Each point is reached from the start by the listed moves, each made once or not at all, plus a little noise. Say if it took an odd or an even number of moves. Then give how often each move was made.
(in the rows, 128 means zero)

Moves:
(1): 135; 104; 91; 132
(2): 145; 151; 120; 177
(3): 142; 76; 171; 113
Start: 141; 116; 142; 142
Points:
165; 117; 100; 196 => even (1, 1, 0)
176; 61; 140; 181 => odd (1, 1, 1)
159; 140; 135; 195 => odd (0, 1, 0)
151; 66; 187; 125 => odd (0, 0, 1)

Moves:
(1): 136; 147; 124; 113; 93; 95; 129; 138; 98; 110; 113; 120; 144; 120
(2): 150; 129; 131; 148; 148; 153; 119; 143; 94; 116; 121; 113; 117; 150
(3): 134; 117; 148; 129; 164; 133; 128; 129; 104; 144; 154; 128; 131; 121
(4): 137; 111; 150; 112; 120; 111; 133; 127; 146; 128; 106; 140; 171; 137
(5): 152; 143; 157; 117; 141; 127; 126; 86; 143; 141; 120; 130; 120; 182
(6): 140; 102; 128; 148; 111; 143; 132; 130; 139; 118; 154; 129; 113; 134
(7): 110; 110; 111; 108; 125; 151; 145; 121; 126; 150; 128; 124; 113; 106
(8): 163; 129; 129; 113; 138; 125; 116; 134; 145; 122; 149; 141; 132; 136
(9): 113; 119; 148; 134; 112; 142; 125; 140; 132; 153; 121; 132; 124; 128
(10): 114; 119; 113; 142; 106; 125; 111; 107; 132; 131; 119; 121; 109; 138
(11): 130; 128; 129; 167; 113; 130; 137; 148; 111; 155; 125; 126; 158; 146
Start: 141; 109; 128; 137; 114; 99; 103; 109; 92; 138; 106; 127; 114; 137
Points:
215; 102; 163; 198; 57; 113; 77; 109; 60; 158; 103; 113; 107; 249 => even (1, 1, 0, 0, 1, 1, 0, 1, 1, 1, 1)
188; 43; 159; 174; 87; 161; 113; 157; 89; 180; 120; 137; 143; 176 => odd (0, 1, 0, 1, 0, 1, 1, 1, 1, 0, 1)
204; 107; 178; 143; 126; 134; 105; 119; 22; 206; 111; 115; 132; 201 => even (1, 1, 1, 0, 1, 0, 1, 1, 1, 0, 1)
144; 110; 132; 204; 50; 102; 86; 141; 19; 163; 69; 99; 125; 178 => odd (1, 1, 0, 0, 0, 0, 0, 0, 1, 1, 1)
